Each row is a point. The points of each table are mixes of a few directions, plus a little noise. Count the directions of each table, and those that both share. Where both have some left over, give the other angles between the two spaces (their principal angles), to ten degrees, smallest first.
(in the rows, 128 means zero)

First (7 x 2):
[[128 111]
 [126 186]
 [127 137]
 [129 111]
 [130  67]
 [127 188]
 [129  95]]
Second (7 x 2):
[[140 125]
 [157 118]
 [169 115]
 [ 81 144]
 [152 120]
 [143 124]
 [ 53 153]]
Directions: first 1, second 1, shared 0; angles 70

First (7 x 6):
[[127 134 163 170 148  81]
 [ 99 114 106 106 137 135]
 [133 100 104 131 160 119]
 [152 159 125 125  69 189]
 [175 153 118 141  75 194]
 [130 119 139  93 148  95]
 [ 80 117 141 129 159  83]]
Second (8 x 6):
[[112 128 131 108 129 142]
 [111 126 154 147 103 100]
 [110 125 193 142 157 154]
 [121 114 111 150 133 110]
 [ 61 106  93  94  98 117]
 [215 147  87 131 178 157]
 [122 139 137 135  67  80]
 [172 142 117 115 160 160]]
Directions: first 4, second 4, shared 2; angles 30, 90

First (10 x 9):
[[143 174  90  71 118  93 140 137 109]
 [148 128  92 119 118 106 162  76 118]
 [143 105 187 151 133 157 111 145 131]
 [134  93   7 179 138 164 143  72 125]
 [130 125 181 111 125 102 143 140 113]
 [ 56 104 157 164 141 129 114 150 153]
 [144 145 162 137 120 159  94 122 164]
 [127 117 182 130 133 133 118 161 121]
 [112 104 116 144 137 126 139 132 115]
 [142 185 105  74 117 111 116 145 130]]
Second (10 x 9):
[[ 96 136 166 140 109 188 183 125 110]
 [137 192 123 127 103 133 119 142  88]
 [146 131 116 146 126 104 109 139 153]
 [142 165 152 150 156 117 109 133 117]
 [140 130 117 140  99 131  91 115 103]
 [105  98 171 126 166 157 142  98 107]
 [146 109  75  82 161  58 119 152 181]
 [146 167 139 150 127 124  89 124  95]
 [124  45  80  86 134  96 125 118 174]
 [ 97 106 140 134  98 172 193 134 152]]
Directions: first 5, second 5, shared 1; angles 60, 60, 70, 90

First (9 x 14):
[[127 133 183  36  59 146  95  89  59 121 154  71  26 179]
 [128 127 115 150 144 124 136 137 144 130 122 141 152 116]
 [129 124  85 200 181 114 153 159 182 134 108 172 208  88]
 [128 127 122 139 136 126 132 133 136 129 125 135 140 122]
 [129 125  91 191 175 116 150 155 175 133 110 167 198  93]
 [128 126 108 161 153 122 140 142 153 131 119 148 165 109]
 [127 131 158  77  90 138 110 106  90 124 142  97  71 156]
 [127 130 147  96 104 134 117 114 104 125 137 108  92 146]
 [128 130 143 103 109 133 119 117 109 126 135 113 100 142]]
Second (10 x 14):
[[125 122 172 134 150 129 113 151 137 128 146 103 114 113]
 [129 119 157 143 138 133 124 132 119 131 123 140 125 103]
 [126 116 168 134 144 124 129 152 124 104 126 106 117 120]
 [138 158  95  93 112 117 149 127 151 126 108 165 108 145]
 [191 163  72 135 104 152 142 135 157 180 110 206 122 248]
 [145 130 160 132 132 126 153 145 119 111  83 184 104 112]
 [ 92  85 103 153 125 131 106 102  90 104 168  25 189 135]
 [129 138 174 110 143 115 141 157 142 107 108 147  88  94]
 [129 107 143 164 141 147 100 127 117 150 160  93 152 142]
 [ 77 142  34  81  92 108 122  51 124 138 148 112 164  69]]
Directions: first 1, second 5, shared 0; angles 70

First (9 x 24):
[[129 176 136 180 132  96 114 114  99 179 115 139 119 175 111 122 102 114
  114 120 180  59  69 129]
 [126 145 119 123 144  89 130 128 111 183 103 135 106 151 133 109 103 121
   85 126 151  79  64 144]
 [116 101 114 117 129 144  94 131 119 105 110 107 171  90  91 123 176 156
  156 120  91 194 191 126]
 [133 127 128  96 132 126 159 122 137 116 146 125 126 110 163 131 139 140
  110 122 107 125 101 128]
 [143 179 157 133 117 133 172 114 140 115 182 143 134 138 154 157 131 115
  139 120 147  65  92 112]
 [166 119  96  91 160 165  97 189 135  62  62 129  84  89 138 100 186 144
  181 203  62 240 186 140]
 [106  75 127 183 111 123 106  94 121 131 128 107 124 148 134 124  82 139
  100 103 140 161 135 122]
 [144 145 134  74 132 136 168 166 162 131 141 160  95 129 145 137 113  90
  131 159 137  87 126 137]
 [ 90  85 140 154  95 139 111  94 130 130 162 108 191 121  84 149 120 134
  135  79 138 142 189 113]]
Second (9 x 24):
[[ 97  88 106 141 134  98  85 118 101 178  83 110 141 135  90 102 108 140
   93 106 135 145 131 142]
 [120 159 140 123 117 136 114 156 136 161 132 155 155 142  57 143 127  85
  169 134 170  73 178 128]
 [156 167 114  74 154 142 123 182 132 113  93 147 117 102 112 118 184 121
  172 177 101 141 151 140]
 [124  61 125 132 120 128 156 119 155 116 138 124  67 144 195 122  55 121
   74 134 126 157 108 134]
 [137 142 120 131 136 145  91 160 123 118  94 135 130 124  87 120 156 121
  175 158 124 156 178 131]
 [140 117 124 189 135 115 127  79 102  95 126  97 100 138 199 114 121 178
   92 114 105 174  56 118]
 [124 131 132  84 129 111 164 149 152 174 138 156 102 146 134 130  81  86
   94 135 159  59 103 143]
 [103 144 155 185 100 121 127  61 105 132 185 104 205 131 108 156 143 154
  131  58 147  95 115 101]
 [150 142 137  94 128 157 165 127 147  66 165 124 136  90 171 146 176 147
  154 135  83 153 132 115]]
Directions: first 6, second 6, shared 6

First (9 x 32):
[[115 146 160 128 103 132 115  93 120 147 132 101 141 113 139 111 114 157
  106 152 146 160 112 152 130 144 148 113 110 136 126 101]
 [137 116 106 128 146 125 137 152 134 114 126 147 119 138 120 141 138 108
  142 112 116 106 139 111 127 117 115 138 140 122 130 146]
 [152  96  71 129 173 120 151 190 143  93 122 176 105 154 109 159 153  76
  166  85  97  70 155  84 124 100  92 155 160 114 131 175]
 [118 142 153 128 108 131 118 100 121 143 131 107 138 116 136 114 117 151
  111 147 142 153 116 148 129 141 143 116 114 134 126 107]
 [108 155 178 127  88 135 108  74 115 158 133  86 148 105 145 101 106 173
   95 166 156 178 103 167 131 153 159 105 100 140 125  87]
 [132 121 116 128 138 127 133 142 131 121 127 138 123 134 124 135 133 117
  137 118 121 115 134 119 127 122 120 134 135 125 129 138]
 [159  86  53 130 188 118 158 210 148  83 120 192  98 162 102 169 160  60
  179  71  86  52 165  69 124  90  80 164 170 109 133 191]
 [102 163 190 127  78 137 103  59 112 166 135  76 153  99 149  94 101 185
   86 176 162 192  97 177 131 159 167  98  93 143 124  76]
 [129 126 125 128 130 128 129 132 129 126 128 131 127 130 127 130 130 126
  130 126 127 125 130 126 128 127 126 129 130 128 128 130]]
Second (10 x 32):
[[135 130 116 120 145 143 119 145 131 140 134 144 131 121 148 148 129 131
  132 128 132 143 136 131 113 116  98 115 138 148 127 119]
 [143 132 114 113 122 129 150 105 103 103 156 105 161 146 169 115 101 142
  146  94 131  90 123 177 145 107 176  97 105 142 158 159]
 [ 66 123 148 177  98  83 195 102 131 126  93  59  91  85  83  45 132  23
   80 149  90 187  57  86 148 180 178 108 108  42  99 142]
 [132 121 101 111 144 153 134 151 115 133 141 131 144 102 153 139 107 118
  140 121 138 156 122 130 117 119 130 105 130 164 130 114]
 [130 121 149 140  99 123  67 120 133 142 118 132 126 147 113 130 129 178
  127 148 140  93 160 128 121 123 119 161 140 118 143 130]
 [130 131 151 105 101 100 113 118 118 146 147 142 100 136 114 150 147 152
  103 118 133 139 140 122 139 123  98 143 106 113 126 115]
 [172 143 141 138 175 139 144 113 166  53 100 173 149 212  77 145 162 170
  181 120 124   7 155 138 153 144 164 209 152 144 120 150]
 [111 126 117 137 118 132 115 135 121 161 133 106 127  97 168 117 112 110
  111 137 126 169 121 136 107 113 104  80 130 121 137 130]
 [137 142 139 135 158 130 114 144 162 140 111 171 105 143 115 162 169 132
  122 143 121 132 147 111 113 128  59 148 153 125 106 114]
 [124 110 104 105 121 148 127 148  99 135 146 117 145  91 140 129  92 123
  137 122 146 162 118 122 124 127 156 115 120 163 134 108]]
Directions: first 1, second 6, shared 0; angles 50

First (11 x 32):
[[117 150 107 210  78 135 188  86  81 149 141 142 162 142 118 129 161 113
   13 160 106  97 192 112 194 201 147 160 219  93 156 151]
 [142 135 113 134 156 136 131 115 131  98 126 131 119 129 116 123 142 121
  134 144 147 125 110 153 118 116 126 129 124 144 116 124]
 [130 134 120 143 129 132 139 117 121 122 129 131 131 130 122 127 138 123
  111 138 131 122 133 133 135 136 130 133 141 127 129 130]
 [144 139 107 146 156 139 140 107 125  94 127 133 121 131 112 123 149 117
  122 152 149 120 114 157 124 123 128 133 134 143 117 126]
 [148 144 100 155 164 142 146  98 123  84 127 135 120 132 106 121 157 113
  115 161 154 117 111 165 125 124 129 136 139 146 115 126]
 [124 101 161  48 144 113  71 179 168 139 119 113 107 115 150 132  84 149
  224  83 129 159  89 117  79  75 113  98  51 144 115 111]
 [139 143 104 165 139 139 154  98 113 104 131 136 131 134 111 124 155 114
   92 157 140 113 133 148 142 143 133 141 158 131 126 132]
 [144 131 116 121 165 135 121 121 139  94 124 128 113 127 117 123 136 123
  153 139 151 130  99 156 107 104 123 124 109 150 112 120]
 [ 73 104 185 111  12  97 121 176 112 247 137 119 168 126 175 145  78 156
   92  67  51 137 207  29 175 181 137 128 155  63 176 146]
 [152 135 107 125 181 140 123 114 140  77 123 130 108 127 110 121 144 119
  157 149 162 128  88 170 101  97 122 124 106 159 105 118]
 [ 96  92 187  49  83 100  74 197 155 199 125 110 130 116 171 140  64 161
  194  57  89 160 134  68 109 108 119 102  74 108 141 123]]
Second (9 x 32):
[[115  86 148 146 135 118 149  88 116 140 145 143 121 154 172 161 178 108
  112 126  91 121 164 106 174 170 105 130 136 151 137 137]
 [154 110 131 150 107  70  97 136 106 172 149 113  95 187 142 103 165 138
  100 147 159 122 112 151 132 203 124 116 114 103  88 152]
 [115 138 134 124  95 129 128 146 125 151 125 124 145 116 124 125 102 138
  116 115 116 130 143 107 131 129 139 131 141 105 143 130]
 [134 166 121  83 113 133  89 191 151 129 107 107 136  93  89  95  54 159
  169 111 160 145  86 138  68  70 151 118 101 100 121 114]
 [122  91 159 129  88  79 105 141 114 195 148 119 114 169 169 131 146 138
  112 113 111 130 147 103 152 193 117 116 117 105 119 148]
 [137 119 108 115 242 185 158  68 159  18 115 155 112 100 124 163 164  89
  192 144 131 130 100 164 113  47 101 131 104 220 127  98]
 [122  98 133 121 194 156 153  79 143  76 128 150 117 121 153 168 166  98
  164 128 105 129 132 130 142  98 100 129 114 192 136 114]
 [117 196 111 120  58 147 123 190 127 153 106 110 175  79  71  89  37 162
  101 116 140 131 131 113 100  96 175 140 163  60 153 124]
 [136 149 107 163 121 135 149 112 111 119 130 131 137 132 108 117 141 122
   86 152 139 114 136 141 140 146 140 141 161 116 129 134]]
Directions: first 2, second 4, shared 2

First (10 x 32):
[[111 165 123 146 123  82 142 115 165 125 119 115 143 112 162 124 114  79
  197 117 141 188 104 105 177 127 114 116 107 132 121  46]
 [170 107 157  92 111 148 124 173  97 133 120 150 119 149 108 112 149 178
   89 131  91  95 149 197  97  82 162 134 160 115 139 187]
 [ 94  87 139  95 163 178 131 134 121 119 120 135 120 139  82  92 163 146
   44 124  93 108 139 122 100 131 141 151 124  92 140 155]
 [129 156 123 154 117  96 139 117 156 117 117 107 154 107 136 143 124  93
  193 129 124 163 105 102 153 117 114 125 123 127 125  77]
 [138 139 125 183 120 117 125 101 128 120 119  96 134 108 152 171 111 121
  189 149 147 126  99 108 142 132 105 144 153 157 118 145]
 [162 101 137 102 113 131 149 159 113 137 142 171 149 154  97 163 140 126
  119  95 104  79 151 140  89 100 160  85 122 108 117 142]
 [ 80 111 102 109 156 143 140 110 152 123 146 143 144 131  88 123 141  90
   86 101 123 127 139  61 113 167 123 105  75  97 125  81]
 [132 171  67 125 104 115 102 111 174 112 152 101 168  90  67 118 138 105
  124 153 117 154 142  59 105 172  99 127  94 104 145  71]
 [115 139 152 170 141 116 123 105 111 136 109 103  88 125 210 128  95 137
  173 144 174 152  97 159 183 129 112 155 159 179 119 150]
 [151 102 156  99 131 154 104 155  64 158 137 159  58 165 177 105 106 204
   66 135 165  88 155 229 122 124 153 138 168 168 128 229]]
Second (10 x 32):
[[142 115  90 175 128 134 140 110 153 125 165 115  96 163 143 142 130 129
  105 154 133 183 126  74 102 164  84 126 125 185 121 109]
 [117  80 154 119 146 150 143 150 119 124 116 151 115 153 143 148 153 122
   99 118  99 103 134 155 109  97 148 114 142 116 118 141]
 [142 150 104 161 125 115 140 101 141 134 153 105 108 144 134 104 107 143
  136 138 153 193 114  84 141 162  92 147 117 178 133 116]
 [126 121 140 137 129 128 127 137 133 122 113 122 120 128 152 130 138 124
  135 141 114 139 121 148 134 109 128 134 146 130 127 122]
 [ 89  86 193  83 164 149 153 149  88 134  85 165 141 133 126 130 139 121
  123  72 113  58 124 179 147  77 186 119 130  73 120 163]
 [123 156  76 156 109 116  91 104 159 114 145 106 152  86 121 173 122  92
  152 164 145 117 134  80 111 171  94 116 118 126 123  95]
 [140  96 181  78 120 142 118 194 109 122  86 158 126 131 142 126 171 139
  103 131  66  84 146 238 113  45 182 120 172  79 133 151]
 [148 131 174  77 128 128 146 158  91 146 112 149 123 147 110  66 124 175
  114  92 119 127 132 189 149  86 171 142 132 112 144 165]
 [149 178  91  93 110 114 117 105 110 149 167 133 163 108  48  95  85 152
  126  96 176 106 149  82 128 183 131 123  75 118 142 144]
 [106 167  77 201 123 104 105  74 175 110 137  73 136  85 158 167 109  81
  188 175 163 172 101  50 147 184  64 139 122 163 119  73]]
Directions: first 6, second 5, shared 3; angles 60, 80

First (10 x 32):
[[113 148 170  98  90 161 166 176 152  82 224 130  95 123 110 205 177  79
  135 146  45 119 118 108 168 170 219 115 118 101 123 161]
 [124 132 137 121 119 135 136 139 134 117 149 129 121 128 124 145 138 117
  130 132 111 126 126 123 137 137 148 125 126 122 127 136]
 [127 129 130 127 127 129 129 129 129 126 131 128 126 128 128 131 130 126
  128 128 125 128 128 128 129 129 131 128 127 127 128 130]
 [133 120 112 139 142 116 115 110 119 146  93 128 140 131 134 100 110 146
  125 122 158 130 131 136 114 113  95 133 132 138 130 116]
 [139 113  96 152 156 104 100  93 110 163  56 127 153 131 141  69  92 165
  123 114 190 135 136 143  98  97  60 138 136 148 132 102]
 [133 120 114 138 141 116 115 111 120 144  95 127 140 129 134 102 111 145
  126 121 157 130 132 135 114 113  97 133 132 137 130 117]
 [115 146 163 102  97 155 160 169 148  89 208 130 101 124 113 193 168  87
  134 143  59 121 119 110 161 163 205 116 120 104 124 156]
 [119 140 153 109 105 148 150 157 144 100 186 129 108 125 118 175 158  98
  132 139  78 123 122 114 153 154 183 120 121 112 125 149]
 [142 109  89 157 162  98  94  84 106 170  41 126 158 133 144  57  84 172
  123 111 203 136 137 147  91  89  46 140 137 153 133  98]
 [134 121 113 138 140 117 117 113 120 144  96 127 139 130 133 103 112 144
  126 122 156 131 132 135 115 114  98 132 132 137 130 117]]
Second (9 x 32):
[[119 139 152 111 107 146 149 155 142 102 181 129 110 126 118 172 155 101
  132 138  82 123 122 116 150 152 179 120 122 113 125 146]
 [127 130 132 125 123 132 132 133 130 123 138 128 125 128 127 137 133 123
  129 130 119 127 127 126 132 133 137 126 127 125 127 131]
 [147 102  75 168 176  86  81  66  97 187   7 126 169 134 150  29  66 190
  119 105 233 139 141 155  76  74  13 145 141 162 134  86]
 [135 119 110 141 144 114 112 107 118 148  87 127 142 130 135  94 107 149
  125 120 163 132 132 137 111 110  89 134 133 140 131 114]
 [140 113  97 151 156 104 101  91 110 162  58 127 153 131 141  70  92 165
  123 114 190 135 136 144  98  96  61 138 136 148 132 103]
 [121 138 148 113 110 143 146 151 140 106 175 128 112 126 120 166 152 104
  131 137  87 124 123 118 147 148 173 122 123 115 125 144]
 [122 136 145 115 113 141 144 148 138 109 167 129 115 126 122 160 148 109
  131 135  94 124 124 119 144 145 164 123 124 116 126 141]
 [120 139 151 111 106 146 148 155 141 102 182 129 110 126 118 171 155 101
  132 138  82 123 122 116 150 152 179 121 123 113 126 147]
 [123 134 142 118 116 139 140 144 136 113 158 129 118 127 122 154 144 112
  130 135 101 125 124 121 141 142 157 124 125 119 127 139]]
Directions: first 1, second 1, shared 1

First (9 x 32):
[[148 124 141 139 131 115 108 135 117 115 114 117 118 125 118 124  99 136
   92 104 120 121  94 128 119  95 148 139 112 133 119 131]
 [133 118 118  98 134 117 118 139 123 158 134 127 148 115 130 116 125 108
  135 105 138 125 133 162 155 138 114 119 146 158 118 135]
 [127 120 135 120 134 114 122 123 121 132 132 114 129 114 122 125 121 124
  111 105 133 129 111 148 139 110 123 131 127 135 107 138]
 [ 59 143 137 149 134 132 177  69 129 102 159 109 108 128 123 159 198 148
  142 166 134 163 145 103 128 119  90 137 126  64 105 126]
 [ 91 173  98 140 123 143 140 133 107 133 116 159 125 169 130 153 198 136
  196 195 109 154 185  69 121 169 105 114 151  97 175  92]
 [169 117 123 129 110 160 124 155 164 129 117 156 136 137 147 112  87 123
  141 142 127 101 140 121 102 164 162 120 119 149 163 126]
 [113 134 142 150 130 124 136 108 122 102 129 115 109 130 120 141 137 146
  109 133 123 137 112 109 115 102 130 139 113  99 118 128]
 [159 110 117  97 125 132 112 157 143 160 128 140 153 117 139 105  96 103
  138 108 138 108 136 165 144 156 133 114 142 174 136 136]
 [151 113 142 129 130 117 112 133 128 123 123 115 126 115 123 118  91 129
   92  94 129 116  95 147 127 101 146 136 114 143 111 141]]
Second (11 x 32):
[[128 138 137 130 130 144 138 131 119 123 108 125 135 125 125 128 130 107
  118 129 116 122 126 144 112 129 129  84 137 111 113 126]
 [128 112 113 125 125 102 111 123 143 136 160 133 117 133 132 129 124 162
  144 127 147 138 131 102 155 126 127 200 114 155 152 131]
 [128 146 145 131 131 158 147 133 111 119  92 122 141 122 123 127 133  89
  110 129 106 117 125 157  98 130 129  46 144  97 101 124]
 [128 141 140 130 130 149 142 132 116 122 102 124 137 124 125 128 131 101
  115 129 113 120 126 149 107 129 129  70 139 106 109 125]
 [128 155 153 132 132 172 156 136 102 115  75 119 146 119 121 127 135  71
  101 130  96 112 123 171  83 131 130   7 152  83  88 123]
 [128 124 124 127 127 121 124 127 132 130 136 129 125 129 129 128 127 137
  132 128 133 131 129 121 135 128 128 147 124 135 134 129]
 [128 147 145 131 131 159 148 134 110 119  90 122 141 122 123 127 133  88
  109 129 105 117 124 158  96 130 129  43 145  96 100 124]
 [128 112 114 126 125 102 112 123 143 136 159 133 117 133 132 129 124 161
  144 127 147 138 131 103 154 126 127 199 114 154 151 131]
 [128 104 106 124 124  90 103 121 150 140 175 136 112 136 134 129 122 178
  151 126 156 142 132  90 167 125 126 233 107 167 163 133]
 [128 107 109 125 125  94 106 122 148 138 169 135 114 135 133 129 123 172
  149 127 153 141 132  95 162 126 127 221 110 163 159 132]
 [128 121 122 127 127 117 121 126 134 131 142 130 123 130 130 128 126 142
  135 128 136 132 129 117 139 127 128 158 122 139 138 129]]
Directions: first 4, second 1, shared 0; angles 90

First (10 x 32):
[[135 131 177 146 111 131 120 124  99 132 156  94 109 147 126 131 121 135
  127 129 141 181 138  90 121 134 152 117 107 112 175 133]
 [ 97 120 155 113 170 173 113  87 139 145 160 122  91 153 137 122 110 122
   80  87 125 153 145 107 101 115 120 133 125 141 125 137]
 [147 147 117 168  70  43 120 215 130  93  79 116 168  86 111 139  91 151
  221 186 121 123  78 161 171 135  87 135 139 100  83 112]
 [ 73 118 118  93 199 175 106  92 180 139 138 149  96 137 142 116  92 117
   75  73 106 108 131 143 102 102  75 152 146 160  60 135]
 [108 120 125 107 164 163 125  94 144 140 141 140 111 139 136 121 128 119
   90  99 122 121 142 125 111 119 123 133 132 145 116 134]
 [143 128  64 117 118 105 150 149 146 116  87 165 164  97 129 128 156 122
  152 151 118  63 114 173 150 131 120 133 146 140  94 118]
 [124 133 166 146 120 120 111 137 118 126 142  99 114 138 123 130 100 139
  138 129 134 167 124 106 124 127 123 126 119 116 136 132]
 [149 125 135 124 119 146 145 106 100 139 146 124 126 144 130 129 166 124
  110 127 141 140 153 104 121 137 174 113 114 126 185 133]
 [146 131 175 146 105 130 128 121  88 133 156  97 116 149 124 132 136 134
  129 134 147 180 143  87 122 140 167 109 106 111 193 132]
 [159 130  45 118 101  93 166 153 136 113  76 175 182  89 127 130 181 118
  161 164 123  48 115 180 160 139 137 129 147 135 110 115]]
Second (10 x 32):
[[140 138 121 100 124 183 148  60 166 162  96 150 111 138 169 133 155 163
   92 108 114 110 166 127 111 128  98 106  95 150 131 137]
 [125 125 129 135 129 113 123 147 119 118 137 123 132 125 117 127 121 118
  138 135 132 133 117 129 133 127 137 135 136 123 127 126]
 [109 116 136 166 133  50 102 223  75  81 173  96 153 114  72 120  90  79
  178 157 148 153  73 129 153 129 169 159 176  98 124 116]
 [133 132 127 119 127 146 135 105 141 140 116 136 122 131 141 130 136 140
  116 121 123 122 142 128 123 128 118 121 117 135 128 131]
 [121 122 133 146 129  91 116 174 103 105 150 113 141 122 101 124 110 104
  152 142 138 140 103 129 139 128 148 143 151 113 126 122]
 [139 135 122 106 125 174 144  71 161 157 101 147 113 138 162 132 151 158
   97 110 116 114 161 128 114 128 103 109 100 146 130 135]
 [138 135 124 107 124 170 142  75 157 155 104 146 113 137 159 133 149 155
  100 112 118 114 159 128 114 128 106 111 102 145 131 135]
 [105 113 138 175 133  31  94 249  61  68 185  89 159 109  58 118  79  66
  191 163 154 159  59 130 158 129 181 168 188  90 123 114]
 [127 129 129 130 129 123 126 135 125 124 130 126 130 128 124 128 125 126
  131 128 129 129 125 129 129 129 130 130 131 126 128 127]
 [144 138 120  95 123 196 151  43 175 171  88 156 105 140 178 136 162 172
   84 102 110 106 178 127 106 128  91  99  87 155 132 138]]
Directions: first 3, second 1, shared 0; angles 50
